Rows are points. Examples show where two turns around zero, p and q, send a point. Where does a point land after both, in the order given? Backwards means that the second turn is done in reverse. Each puzzle has new turns, and all numbers are rounded.

Turn p:
[ -6  50 -31] -> [ 12  56 -15]
[-20  -9  -2] -> [-18  -4 -12]
[  7 -26 -44] -> [ 23 -16 -43]
[ 19 -14  76] -> [-17 -34  70]
Turn q:
[ 8  6 31] -> [25  5 20]
[-1 32  3] -> [10 30 -6]
[-59 -48 -47] -> [-86 -25   2]
[52 10 12] -> [ 50 -10 -18]
Where do these land?
p, then q backwards: [ 37  21 -32] -> [34 34 22]
q, then p: [-67 -70  32] -> [-86 -41  36]
p, then q: [-13  16 -12] -> [ -4  20 -12]
p, then q: [37  3 -2] -> [ 33 -16  -4]
q, then p backwards: [ 6 29 14] -> [ 14  26 -14]

Turn p:
[ 12  52 -33 -12] -> [ 25  53 -18  17]
[  7 -26   4  47] -> [-15 -32  25  33]
[ -6 -53   3  -4] -> [-23 -45 -14  -8]
[-35 -27 -10 -26] -> [-36  -6 -27 -25]
[ 76 -46  -8 -28] -> [ 54 -61 -45  11]
[-9 57 13 13] -> [13 48 34 -1]
[-44  43  32  10] -> [-17  42  46 -27]
Turn q:
[ 11 -20 -26  34] -> [ 10 -43 -17  10]
[ 48  -5 -22  40] -> [ 49 -37 -20  15]
[-10  27 -25 -28] -> [-15  33 -30   9]
[-36   0  54  11] -> [-23   4  61   4]
[-49 -50 -20 -36] -> [-66 -13 -17 -42]
[ 35  49  40 -20] -> [44 56 24  5]
Where do these land?
p, then q: [37 28 12 44] -> [ 47 -15  41   9]
p, then q: [  3  -1 -30 -59] -> [ -2  12 -65   6]
p, then q: [-33 -13  14  37] -> [-32  -2  42  -1]
p, then q: [ -9 -39  16  21] -> [-27 -23  20 -24]
q, then p backwards: [-26  21 -69  21] -> [  5 -37 -70   8]
q, then p: [ 32 -15 -11  -4] -> [ 18 -10 -30   7]
p, then q: [ -5  19  69 -60] -> [ 17  66 -16 -61]

Turn p:
[ -5   4  -9   4   0 -30  -1  30] -> [  3  -1  18  10   1 -34 -14  14]
[ 16  -7   7  29 -15  23  12  -4] -> [  6   5 -17  24 -21  20  17   8]
[  2 -15  -1  20 -24  36  -6  -6] -> [-10   2 -19  11 -26  34   0  14]
[-27  27  -3 -20   1 -12  17   9] -> [-14  16  16 -27   7 -28  13   4]
[-13  46  26 -21  33 -53 -21  -9] -> [ 10  30  46 -14  37 -29 -13 -46]
[ -1  -6 -40  15  -8  10   2 -21] -> [-15  -3 -42   0 -17  -6 -10  -5]
[ 33  -9 -28  -1 -15  19  30   5] -> [ 23 -16 -38  -5 -19  -6  17  22]
[-11  26  22 -29  35 -15 -37  15] -> [  7  20  38 -18  48   1 -26  -8]
[  3 -39  -4  17   8  22  27  -1] -> [-12 -30 -24  23   1  13  25  14]
[  3 -28  30 -14 -17   1 -22 -18] -> [  1 -23  23  -3 -13  37  -8 -17]
Turn q:
[-6 16 12 -1 27  7 16 15] -> [ 9 19  8  2 31 10  8  8]
[-10  -9   1  18  11  -3 -72  31] -> [-25 -29  19  18  17  -8 -63  18]
[ -6  -1 -19  17   1  -8  12  34] -> [-23   5 -15  -7  12   1   3  33]
[  0 -19  -1   4  12  15  24 -16] -> [  4  -8 -14   3   5  23  23 -15]
[ -5 -10  17   2 -13 -30 -13  27] -> [-18 -18  22 -11   6 -27  -1  20]
[  4  -1  -9   9  15 -18  19 -76] -> [ 14   2 -35  33 -10 -17  29 -56]
[ -9  31  -2  -1 -18  10  10  28] -> [-3 32 13 -7 -8  5 -1 31]
[-11   4  14   7 -19  12  -3  -1] -> [ -3   0  20  11 -17   8   4   7]
[  1   0 -11 -64 -26  14  20 -41] -> [ 16  23   3 -41 -41  10  11 -53]
[ 41 -10  -2  10  10   1 -13  -1] -> [ 27 -26 -20   1   4  -5 -14   8]
Where do these land?
p, then q backwards: [-18  22 -36   7 -28  10  -4  25] -> [  4  27 -32   3 -31 -14  -6  26]
q, then p: [ -3 -19 -26 -35  -1 -28 -23  18] -> [-19 -18  22 -36  14  -4 -30 -20]
q, then p backwards: [ -7  14  46  23   0  33 -12 -18] -> [ 22 -17  49  25  -4 -14 -10  17]
q, then p: [-26   1  25 -43   5 -14 -11  -8] -> [  1   4  27 -12  11  17  16 -45]
p, then q backwards: [ -1   7  20  18  -2 -13   2 -24] -> [-19   5   7  -6   1   4   4 -32]
q, then p backwards: [-26  38   3   4  21  -4 -19   1] -> [-14  23   8  27  20 -14 -25  15]
p, then q: [  2 -40  -7  17   0 -11  24   2] -> [-29 -29 -16   4  -3   4  23   9]
q, then p backwards: [ 43   6 -33 -11 -30  43 -10  -5] -> [ 40   1 -22  -6 -50  25 -27  -8]
p, then q: [ 23   2   3   6  19 -19   5  27] -> [ 15 -19 -14   6  23 -20   3  18]
p, then q backwards: [  9   7   9 -20   6 -28  19   0] -> [ 12  -3  28 -17   1 -21   5  -8]
q, then p: [  4 -38  -4  35  10  30  30 -19] -> [-20 -18 -51  13  -9  11  25  26]
